Each row of a before or after table is a point. The points were changed in one or more steps. Then noise was added and the rows were shuffled. The steps act on columns, c1 being the first. Write out the steps. A step turns or swaps two columns, mirrors them in a line or flattens them onto one, adds a multiple of one to another, or multiplies or shifts one. Angles are multiples of 10 degrees, from the lower column toward the higher: turns from -170 to 170, lines from 10 to 170 but not 90. Use the fewest steps. Two steps may share a column if one is a turn and the other turns, adds or multiplies; they go together, in the order done. Otherwise the lowest column goes first.

Before (13 x 3)
[[-19  42  28]
 [-15  -1 -12]
 [-10  44  10]
 [-22  35  28]
 [ -6  31   9]
 [-13  37  14]
 [-18 -13 -53]
 [ 26  41  -6]
 [ -8 -19  14]
 [ 35  43 -26]
 [-19 -86  -9]
 [-11  39 -17]
 [-18  11  26]]
After (13 x 3)
[[ 35  45 -15]
 [-18  11  22]
 [-15  36  11]
 [-16  42  21]
 [ -4  34   7]
 [-23  35  23]
 [ 22  41   0]
 [ -4 -18  11]
 [-11  46   7]
 [-22 -13 -57]
 [-14   0 -16]
 [-22 -88 -13]
 [-12  40 -23]]
Steps: add 0.3 times c1 to c3

Before (12 x 8)
[[ -2  30 -10  -4  34   1  13  -3]
 [ 45  15  28 -12  19   9  31   8]
 [  2  29  28  -4  36  18 -29 -53]
 [ -2  14  28  13  32   5  23 -62]
 [ -9  29  36   9  15 -46 -45  11]
 [ -1  31 -47 -58 -16  22  17 -39]
 [ 31   5  23  -1   4 -65  31  16]
 [ -9 -39  11 -70  32 -42  33  17]
 [ 10 -67 -63  -2   7  11   2  11]
 [  3   6  44  10  38   8  18  -9]
 [ 10  33  49  11  15   3  23   5]
 [ -2  25  33 -22 -23  22  18 -22]]
After (12 x 8)
[[ 20  17  28  14 -25   4  19 -60]
 [ -9  30 -46 -58  12  22  36 -40]
 [  3  33  47  13 -18   6  19   5]
 [-15  27  33 -21  17  19  25 -22]
 [ 27 -42  11 -73 -16 -42  55  18]
 [-21  16  30 -12 -44   8  34   7]
 [ -1 -67 -63  -3 -12  12   2  11]
 [ 22   4  41   9 -31   8  14  -8]
 [ 25  31  -9  -2 -25   1  13  -6]
 [ 14  28  37   8  -8 -47 -48  12]
 [-21   4  24  -1 -24 -65  32  17]
 [ 24  28  26  -4 -29  17 -28 -54]]
Steps: turn c1 and c5 by -140 degrees; add -0.3 times c4 to c7

Before (10 x 12)
[[ -5  60  31  15 -30  -6  13 -39  42 -13  -1   0]
 [ -3  38  42   2 -10   2 -34 -45  18  43   6   5]
 [ 16  52  34   7  21  27   0 -14   7  21  24  -9]
 [ 20 -49   7  63  43  -1 -17   4  31 -13 -10  26]
 [-14  31  -1  18 -11 -31  21 -43   0  21  -4 -35]
 [-64 -36  22  71 -23 -11  38 -22 -25 -25  11 -16]
 [ 27 -41  19  67  -2 -20 -33  42 -12  -6  54  -4]
 [-31  13  29   6  -4 -18  30 -26  42  25  25 -12]
 [ -6  33  58   9 -22 -13  27 -14  12  30 -21 -23]
 [-14 -35   2  62  37 -14 -50  63   2 -19  14  14]]
After (10 x 12)
[[ -7  53  33   0   2   0  -1 -13 -11  23 -30   2]
 [-55 -35  22  74  -2  -9 -47 -21   4 -26  31  19]
 [-12 -38  17  67   1  -8   6  43   5  -8 -60 -33]
 [-40  14  27   6  -1  -1   6 -28 -37  24   1  39]
 [-20 -36   1  61   2 -11  32  63   9 -20  -1 -37]
 [  9  34  58  10  -1   0 -22 -13 -25  30  18  20]
 [ -9  28  -1  24  -3  -4 -31 -45 -28  19  12   9]
 [ 19 -48   8  59  -1 -11  44   1   3 -11  -4   4]
 [ -2  59  31  15  -2  -5  21 -38 -27 -15   4  28]
 [ -6  42  43   3   3   0  32 -45  -8  45   0 -23]]
Steps: mirror c1 and c11 in the line at 160 degrees; flatten c4 and c6 onto the line at 170 degrees; multiply c5 by 0; turn c9 and c12 by -130 degrees; turn c7 and c12 by 120 degrees

Before (8 x 24)
[[  6  59 -11  -5  24 -44  57  27  19  13 -45  33  23 -28  36 -42  23  31
  -49  47  17  21 -56  -1]
 [ 12  -1  46  46 -14  10 -11  16 -23  27 -45  -8  -2  -9 -34  17 -15 -10
   18  17  33 -36  32  23]
 [ 55   9  -2 -13  -7  16  28 -38  31  29  24 -10  80   5 -13 -15  21  12
  -29 -15   4 -23  -5   8]
 [ 45 -21  50  27 -11  14 -20  -6  -1   9 -18 -49   4  -5 -13  17 -34   8
   10 -10   4  15  16  15]
 [ 17  33  10   7  21 -44  13   4  40   0  -4  -3  53   5  13 -54  22 -12
  -33 -12  -3   4 -17  -9]
 [-36  54   0  -5  44 -34 -15  36  -2  70 -72  40 -17 -41 -39 -28 -22  43
  -54  60 -45  30   2 -16]
 [ 38 -51  24  24   2   5 -25 -25  -9  -6 -10 -26  27 -14 -51  -7   9   4
   16  -6  18  -5  -1   9]
 [ 17 -21  30  28 -40  48 -21 -13  -2   6 -17  14  14   6 -32  -4 -34 -12
   18  -9  53   7  24  32]]
After (8 x 24)
[[ 38 -33  -7  24   1   6 -26 -25  -9 -24 -11 -27  27 -13 -50  -4   8   5
   20  -6  18  -5  37   9]
 [ 17   4 -20  28 -39  48 -21 -13  -1 -23 -17  14  14   8 -59   1 -34 -12
   19  -9 -20   7  32  32]
 [ 11  23 -47  47 -14  10 -11  16 -22 -26 -45  -8  -2  -8 -48   9 -16 -10
   29  16  -3 -37  21  23]
 [ 55   1 -24 -14  -7  15  28 -37  31  17  24 -11  79   5 -12  -7  21  13
  -44 -15   5 -23 -10   7]
 [  6  -5  -5  -4  24 -44  57  26  20  16 -45  33  22 -28  17 -66  23  31
  -59  48 -37  20 -81  -1]
 [-35  37 -61  -5  44 -34 -15  36  -2  35 -72  40 -16 -42  -1 -59 -21  44
  -54  60  60  30 -39 -16]
 [ 17   8  -5   8  21 -43  12   4  40  -9  -5  -3  53   4  12 -48  22 -12
  -53 -13  -6   3 -36 -10]
 [ 46  -1 -33  27 -11  13 -21  -6   0 -40 -18 -48   4  -5 -14  22 -34   7
   10 -11   4  15  26  15]]
Steps: turn c2 and c23 by -50 degrees; mirror c3 and c10 in the line at 120 degrees; add -0.5 times c9 to c19; mirror c15 and c21 in the line at 160 degrees; add -0.5 times c20 to c16

Before (11 x 64)
[[ 26   2   3 -15  28 -33 -12  43  21  16 -31  42 -67   1 -30 -18  19  -9
    3   7  16 -22   0  15  -1  25  12 -47  -8  13  10  10   7 -11 -25 -26
   13  -6 -65  15 -43 -18  31  31  17  32 -68  -2  20  34  -3  -6 -25 -33
    1  18 -16 -11 -13  26 -10  19  14  27]
 [-25   8  48  19  -5  48  53   4 -21   5  41  -1   9   3  23  -5 -15 -26
    2 -28 -36   5  18 -20  18 -25 -31  14  16  10  -6 -34  53  16 -23  -1
   46  35  56  34   4  34 -14   6   1 -10  52  -9  18 -10  32  30 -25  50
   35  24 -10 -27  -6 -45  25 -11 -12  10]
 [-22 -13  52   3   9  28  24 -12 -30 -15   2 -10  -7 -27   8 -31 -18 -29
    4 -43  -6 -10  34 -34  11  -4 -32  50 -15 -26 -10  -9  40   6 -14 -21
    7  49  86  40  21  59   9   2  20 -34  50   5  19   7  11  41   6  59
   24  25  30 -55 -11 -37  40  20 -14   7]
 [  6  85  -6  11  11  -5 -15  28 -19 -28  33 -38  32  -5   4  22  28  30
   12   6  -2  24  13  -7 -16  36  -2  28   1  24 -26   6  21 -26  38  16
  -31  -6  24 -18  15  11 -27  -4  34 -44  -2  31 -41 -33   8 -15  33  24
   13   1  -9 -12 -23   3 -20  24  34 -28]
 [ 10  81   0   0  -7   2 -82  -7 -27 -26  10  -3   3 -13  14  29   2  20
   17  26 -16  10  36   1  27  10  -8  21 -20  32 -44 -11  22 -52  29  -1
  -10  10  27 -40  14 -18  -3   6   5 -38 -11   1  15 -12  31  -1  32  12
   22 -18  -5  26  12  11  -7  25  56 -35]
 [ 27 -39  -5 -10  33   2 -41   2  36  20  -3  18 -46 -14 -35 -23   2 -32
   48  25   7  -5  11  11   5  51  -6 -33  21  -8  -5 -24  20  -1  12  12
  -15  16 -82  28 -13 -13   8  13 -27   8 -21 -23  28   0   2  -4  -2   9
   27  -7 -21  20  -7  -5   4  27  19  18]
 [ -7  71  14   6  -8 -11 -53  11 -47  -8  -6 -38  -2   6 -10  20 -25  37
    0 -14  -2  16   5  12  12  27 -18  -5 -19  19 -32  19  46 -45   4   4
   -4  -1   7 -35  19   5 -36   4  13 -35   9  38 -50  -9   1  13  43  21
   21 -16 -18   6  25 -21 -57   1  32 -16]
 [ 23 -24   2  -9  18 -17 -23  10  38  -3 -29  -2 -57 -54 -16 -22  32 -33
    9  11  43 -21 -33   2   8  14  -5 -26  13   0 -22   1   9  -8  -5   7
   19  22 -48   4 -22 -17  22  15 -21  26 -38 -14   8  -7  32 -54  -4 -23
   -2   8 -27  33 -12   1 -17  20  45  26]
 [  5 -20  11  22   3 -15 -21  27   8   3 -55  24 -55  -2 -39   0   6  -7
   32  20  34 -10   0  20  -6   4 -30 -15  -8  11   9  11  16   3   8   3
  -15 -11 -80  -1 -34  16  32  14  10  21 -54   3  48  -8  31 -30  -6 -14
   11  25 -29  23 -17 -20   6  10  34  20]
 [  9 -17  -6 -29   9 -38  20 -11  13  29 -22  35 -41 -23 -37   2   9  -4
   31  26  26   5 -17  20   3  46  -6 -35  -4  14 -37 -20  20   8  -3 -20
   10  -1 -76  23 -42  -9  36  10  11 -11 -24  -9  14  29  19 -39   9 -17
   -5  18   2  38 -25 -14  -6   0  25  24]
 [-47 -19  38  13   0   4  55  27 -24 -21   5   3 -32 -24   3 -18  -7 -46
  -23 -35 -35  11   5  14 -25  -1  14  48   5   3   0 -28  50  -1   3 -13
   30  13  55  56   7  50 -36  29 -10 -35  72  -9  27  18   4  32   3  45
   45  13  15 -28  12 -35  59 -16  -6  13]]
After (11 x 64)
[[  13   81    8   -1   -5    1  -83   -4  -25  -26    8   -2    4  -10
    18   31    1   17   23   29  -19   12   36  -20   26   10   10   19
   -18   32  -44    7   24  -52   29    1  -12   12   25  -39   15  -19
    -2   10    7  -38  -13    2    9   -9  -22   -2   32  -22   11  -18
    11   29    7    8  -10   29   58  -32]
 [   6  -20    0   22    0  -18  -22   27    7    0  -56   24  -55   -4
   -38   -1    6   -6   34   23   32   -9    5  -40   -9    4   31  -16
   -14   11   10  -21   16   -2    7    2  -15  -11  -79   -3  -36   16
    34   14    9   19  -49    2   47   -7   -2  -30   -3  -12  -10   26
    20   27  -20  -23    6   11   32   18]
 [  12  -16   23  -30    2  -37   22   -7   11   30  -24   39  -43  -16
   -38    0    7   -6   32   33   28    8  -18  -26    1   43    8  -35
    -1   11  -39   20   19   10   -6  -22    7    0  -74   27  -40   -6
    34   10   11  -10  -26   -7   11   31    4  -41   11    7  -14   20
     7   37  -29  -14   -8   -3   27   22]
 [  29  -41   20   -7   35    5  -39   -1   39   20   -4   20  -46  -10
   -38  -24    1  -30   51   21    9   -6    8  -10    8   49    5  -33
    19  -11   -8   10   19   -2   12   18  -14   15  -83   30  -11  -14
     7   13  -25   10  -19  -20   25   -3   12   -6   -3  -28    7   -8
    34   22   -5   -7    5   29   24   16]
 [  31    3  -22  -15   28  -30  -13   45   20   17  -30   41  -65    0
   -33  -18   20   -9    5    7   11  -18   -1   -7   -2   27  -14  -45
   -10   12    9  -16    0   -7  -26  -23    8   -7  -60   11  -43  -19
    32   31   20   34  -65   -3   20   36    9   -3  -22    0  -35   19
     7  -11  -12   24  -11   19   14   27]
 [   8   85   19    9   11   -6  -13   28  -19  -27   31  -37   29   -6
     0   22   27   32   12    4    0   26   11   -4  -20   38   -3   29
     1   26  -24   -9   20  -23   36   16  -33   -9   21  -15   15    8
   -25   -1   34  -45   -3   27  -40  -34   -9  -11   30  -14   24    5
     7  -14  -24    6  -18   26   32  -28]
 [ -21  -16 -112    4   10   29   26  -10  -30  -17    2  -11   -9  -26
     7  -28  -14  -27    5  -41   -7  -11   33   15    9   -9   50   48
   -17  -24  -12   25   39   10  -13  -19    9   49   87   38   22   58
    12   -1   18  -34   51    7   21   11  -32   43    6  -26   60   26
   -20  -54   -9  -38   40   17  -13    7]
 [  25  -27    2  -13   25  -20  -20    9   36   -5  -28   -7  -58  -59
   -21  -22   33  -33    9   11   46  -19  -33  -24    7   18    6  -30
    11    5  -26  -15    6   -7   -8   10   17   21  -43    7  -21  -16
    25   14  -21   25  -37  -10    9   -7  -18  -56   -6    3  -24    9
    25   34   -7   -2  -21   21   44   24]
 [  -6   74  -23    5  -11   -7  -48   12  -50   -6   -5  -37    1    9
   -10   25  -24   31    5  -15   -5   13    4   -6    9   30   19   -8
   -19   16  -34  -25   47  -50    6    4    0   -1    6  -34   19    9
   -37    5    9  -39    4   38  -51  -12   10   13   41  -23   25  -18
     8    5   22  -19  -58    5   32  -17]
 [ -45  -21 -119   11   -2    6   57   27  -22  -23    4    3  -34  -25
     1  -16   -8  -46  -23  -33  -32   14    7  -14  -29    0    4   52
     5   -2   -3   33   49    2    5  -13   33   17   57   59    7   51
   -36   27  -10  -40   73   -7   26   16    7   37    1  -46   44   10
     3  -25   14  -28   59  -18   -9   16]
 [ -25    8 -106   21   -7   46   51    4  -20    2   37    2   10    1
    22   -8  -16  -30    5  -31  -37    5   18  -12   18  -24   49   11
    18    7   -4   25   52   13  -20    1   44   33   52   30    7   33
   -11   12    5  -11   51  -10   18  -11  -34   29  -27  -35   49   23
    27  -28   -6  -51   26  -14  -12    9]]
Steps: turn c3 and c27 by 160 degrees; multiply c3 by 3; turn c24 and c51 by 130 degrees; turn c32 and c57 by -150 degrees; turn c54 and c55 by 90 degrees

Before (14 x 64)
[[-31 -21   0  15 -22  32  -8   3   6  -8 -52 -30 -52 -28 -60   2   2 -36
   -1  65  53  15  39  17  20  21  23  39 -11   1  21  -1 -12  42   8  -1
   10 -13   1  20  27   8  19  32   7   3  31 -10 -21   5  -8  24 -25 -13
  -13  23  -3  -7  11   7 -13  51  66   1]
 [ 16  43   5 -22 -40  18   4 -58   6  44 -37  31 -36  32   7 -17 -28 -66
   -3  36 -17 -26 -14 -41 -14 -53  23  69   6   3 -33  52 -66 -37  43  12
   17   9  -7  -7  26  -9 -22  13  14  18  25 -46  12 -10  -7 -25  24  11
   23  14 -22  12 -26 -28 -16 -15 -43 -15]
 [ -1  20  42  29 -13 -31  18  34 -24 -14  14  -9   5 -11 -32  -1  72  22
  -78   3 -46 -14 -43   8 -15   6   3 -24  -5   7 -22  -8 -12   4 -45  13
   49  -9  20  -9 -25 -18 -20 -32  20 -36 -50 -16  15  -5   6   6  -9  29
  -40 -30 -32  23 -45  -8  35 -25  -6 -37]
 [ 52  65 -27  -1 -43  23  37 -29 -10  75   7  31 -13 -68  45 -26 -25 -37
  -20   9 -28 -27  -6 -55 -27 -50 -15  34   9 -49  -4   1 -71 -17 -26   8
  -25   4 -46  29  32  29 -17 -35  12  44   5   6  12  15  -4   5 -10   9
   21  -3 -12  30 -28  21  -8  10 -28   0]
 [-13 -27   3 -20  -2  -4  10   0  45 -10 -16  14 -48   0  10  -5 -36 -19
   30  37  26  20   6  -3  62  39   3  20 -15 -29  47 -31 -34 -24  -8 -24
   44  18  12  24  -8 -32  21  45  -8  24  66 -23 -41  50  10 -18 -32  13
  -10  44 -15  -4  54  56  30  42  42  36]
 [-42 -49  14  18   8  -5  -8 -33  14   4  -5 -22  -5 -12 -16  16 -33 -25
   -3  56  16 -15  -1  -2  44  15   7  23  -7 -18  60 -19  -6  -6 -14   2
   43 -38 -10  -3 -11 -20  35  36  -6  11 -17  10 -13   6  64 -12  -2  -1
  -38  -1  17  18  32  68   5  72  28   7]
 [-20 -52  15   9  -3  20   1  11   4   2 -26  15   0  -4 -15  41  -5  -5
   -5  24  41 -32  32   6  24  22  35  29 -14   1  61 -18  -3  10 -39 -29
    6  25 -28  -4   3 -22   0  43 -14  26  35 -47 -36  -3  28 -15   7 -13
    5   0   4  -9  40  -6   9  33  35   1]
 [-27 -52  27  -5  13  39  23  -1  -3   5 -54  -3  -4 -27  -3 -25 -12  -7
   -5  49  14  -1  22  -1  28  18  28  53 -25  -1  25 -35   5  -3   0   7
    3  -9 -45  -4   3  16  66  20 -13  -3  38 -14 -17   4 -30 -20 -50  16
   -1  -2  -7  -2  42  44  30  71  14 -23]
 [ 25  46  16  -7 -17 -21 -25  33 -27   2  -4 -17   9  -5 -27  36  47  11
  -21  13   5 -24 -25 -11 -48 -24 -21 -17   8  47 -44  16  30 -20 -13   8
   31 -24  20 -25 -29 -50   2 -44  16 -19 -44 -31  -3  -5  17   9  -7  -6
  -60 -28  17   3  21  17  53  -9  -9 -52]
 [-15  65 -25 -41 -30  27  -1 -68 -10  16 -48  53 -23 -41   2  -6 -10 -14
   -9  38 -18 -17   7 -25  -7  -3 -27  36  39  -2  12  20 -59 -38  32  -9
    2 -16  -2  64  30   1 -25   8   0  41   2 -28  16  -1  -7 -34  28  18
   14  -7 -12  23 -25  -7   2 -46 -40 -24]
 [ 26   6  47  42  -9   4  25  36 -43  22  -4  24  -3 -23 -52 -27  50  15
  -56 -34 -37 -25 -26  12 -18  15 -17 -46  48  23 -54  15  17  -6 -21  42
   15 -30  39 -39  -9   2 -29 -53  10 -23 -89 -23  16 -21  36  16 -10 -13
  -16  20  -1  -5  29 -31  38 -43   5 -59]
 [ 37   7  12  48 -28  -9 -27  17 -62  10   9 -17  16  39 -14   6  64   1
  -49 -29 -27 -17  -2  39 -19  12 -45 -39  29  36 -70  -6  55  38 -45  -7
   37 -30  30   6  -9 -21   2  -4   2 -46 -46   4  29 -34  28 -20  -2  -9
   -2  14   8 -12   8 -30  14 -34 -32 -59]
 [-10  27  28   7   8 -34 -16  10 -44  16 -22  25 -26 -17 -37 -24  74 -36
  -17 -25  17 -10  -8  15 -45  19 -33 -56  28  17 -50   4  47  15 -55  -8
   49 -46   4 -38 -23  19 -28 -10  12 -44 -56 -14  41  23  38 -11  12   1
   -7 -41 -20  26  -9 -27  15 -25  -7 -33]
 [-21 -16  22  33  14  30  13 -12  12  -8   1 -20 -12 -14 -16  17  12 -25
   57  -1   0  -2  11  17  24  39   0  16  -8  25  83   7 -28 -24 -17  -5
   37  13 -14  19 -21  14  17  -2  12  30  46  11 -14  45  16 -19  12  28
  -16  26 -40 -18  50  35 -25  23  26   3]]
After (14 x 64)
[[-22 -52  31  -4  19  35  -8  -2  -4   4 -47  -4  -2 -23  -5 -23 -16 -12
    4  48  23  15  22  -4  30  23 -24  50 -24   3  15 -37   4   0   0   8
    1 -10 -95  -4   8  13  59  23 -16  -9  40 -12 -20   5 -29 -16 -46  23
    6 -10  -8  -2  44  47  30  73 -14 -16]
 [-12 -24   3 -20  -2  -2 -19  13   5 -11 -12  22 -47   5  12  -6 -31 -17
   24  39  18  46 -11  -1  65  39  -1  25 -20 -30   5 -34 -31 -22  -7 -24
   41  20  29  30  24 -35  28  41  -5  24  70 -24 -43  51  15 -14 -34  11
   -4  40  -6  -6  55  61  24  44 -39  27]
 [ 13  44   6 -19 -35  16  18 -55 -14  44 -45  50 -36  31   6 -14 -29 -59
  -27  35  -1 -40  -4 -40 -16 -56 -32  67   6   0   3  49 -69 -39  52  12
   15  14 -12  -6  12  -7 -16  11  13  12  24 -44   9 -13 -12 -25  27  10
   22  12 -21  12 -30 -26 -16 -14  40  -7]
 [-24 -19  17  37  14  38   3 -14  -1  -7  -5 -24 -12 -20 -19  17  12 -23
   40  -5  16  76 -17  24  20  38   0  19 -13  22  43  11 -23 -24 -16  -6
   38  14 -34  18  32  10  14  -5  11  31  51   8 -11  47  17 -16   8  30
  -20  34 -37 -10  50  35 -29  16 -21   2]
 [-21  66 -25 -41 -31  27  11 -69 -13  23 -44  83 -20 -45  -1   0 -12 -17
  -34  28  -2   0  10 -27  -5  -6  21  42  47   1  26  19 -53 -32  21 -16
    1 -16   3  66   4   2 -28   9  -2  39   0 -32  16   1  -3 -31  26  19
   13  -1  -7  31 -28  -8   0 -44  45 -23]
 [ -9  30  26   5  11 -38 -22  -6  -2  22 -18  45 -25 -14 -40 -25  74 -38
    3 -21  -8 -48   2  19 -41  26  30 -52  26  19 -22   5  50  17 -59 -12
   52 -41  10 -41 -27  24 -24  -9  10 -48 -56 -10  43  20  41 -10   8   0
  -13 -43 -19  37 -16 -24  16 -25   7 -32]
 [-38 -49  13  20  15  -4 -22 -21  -9   9  -4 -35  -3 -11 -21  16 -30 -27
   13  55   5  40   3   0  52  19  -1  20  -8 -18  37 -22  -8  -1 -18   7
   39 -41 -19  -6  -8 -22  36  36  -3  15 -24  10 -17   8  56 -12  -1   5
  -41   2   9  18  33  73  -4  76 -30  11]
 [ 50  59 -27   5 -48  20  43 -32  -4  71   5  42 -12 -64  41 -28 -26 -39
  -42  12  27 -18   2 -50 -27 -41   7  37   6 -53  22   3 -72 -10 -27   4
  -24   4 -91  24   3  31 -11 -38   9  47   7   4  13  11 -10   3 -15   5
   24   4 -13  31 -27  21  -6   6  26  -1]
 [-27 -18  -1  12 -23  32 -57   6  -2  -3 -53 -48 -52 -22 -60   1   5 -38
  -17  67  12  28  32  13  20  25  -8  39 -12   1  -9   5 -10  47   9  -3
   10 -12  -3  16  28  13  21  32  13  -2  36  -8 -24   2 -13  31 -28 -15
  -15  27  -2  -2  16   9 -16  52 -64  -1]
 [ 24   8  42  37 -12  10  46  18   4  24  -3  47  -5 -18 -53 -25  54  10
  -17 -31  17 -55   5  16 -19  11  23 -47  41  20   2  14  15  -9 -26  28
    7 -30  76 -40 -59   2 -29 -56   3 -20 -87 -29  19 -14  33   8  -9 -23
  -13  15   2  -9  33 -30  33 -49   0 -62]
 [ 40   3  18  45 -29 -14  12  10   3  16  13 -35  17  39 -14  -1  64  -1
  -17 -31 -34 -68  20  37 -22  17  35 -41  31  36 -24  -5  61  32 -47  -3
   37 -33  63   5 -42 -22   1  -5   2 -49 -51   5  29 -38  31 -22  -2 -12
   -5  15   8  -9   9 -28  12 -36  34 -59]
 [  2  19  38  22 -10 -30  49  32  11 -16  19 -18   4  -8 -33  -6  61  19
  -22   3   0 -32   2  11 -18   7 -10 -30   6   7   6  -3 -10   1 -45  18
   53  -9  42 -11 -95 -17 -22 -31  16 -43 -57 -17  15   1   6   3 -12  28
  -48 -32 -29  24 -43  -5  34 -31  -3 -35]
 [ -8 -59  10   7  -3  17 -37  10   4   0 -24  22  -3   0 -14  43 -10 -11
    9  28  19  37  31   1  20  22 -27  28 -13   0  63 -11   2   9 -38 -22
    0  28 -60   3  10 -25   2  40  -4  30  31 -49 -36  -8  27 -21  10 -17
    5   0   3  -8  40  -2  14  29 -43   1]
 [ 30  48  19 -12 -26 -22  -9  24   2  -1  -2 -25  15   3 -23  35  40  17
   10  20 -23 -55 -14  -2 -49 -26  15 -16  12  50  -2  12  31 -22 -13   9
   31 -23  37 -26 -45 -51   2 -40  19 -19 -55 -30  -3  -5  15  12  -9  -9
  -62 -24  22   3  15  20  53 -14   8 -54]]
Steps: turn c7 and c21 by 70 degrees; flatten c8 and c9 onto the line at 10 degrees; multiply c12 by 1.6; turn c19 and c23 by -30 degrees; turn c19 and c41 by 60 degrees; turn c22 and c31 by -60 degrees; turn c27 and c63 by -170 degrees; multiply c39 by 2
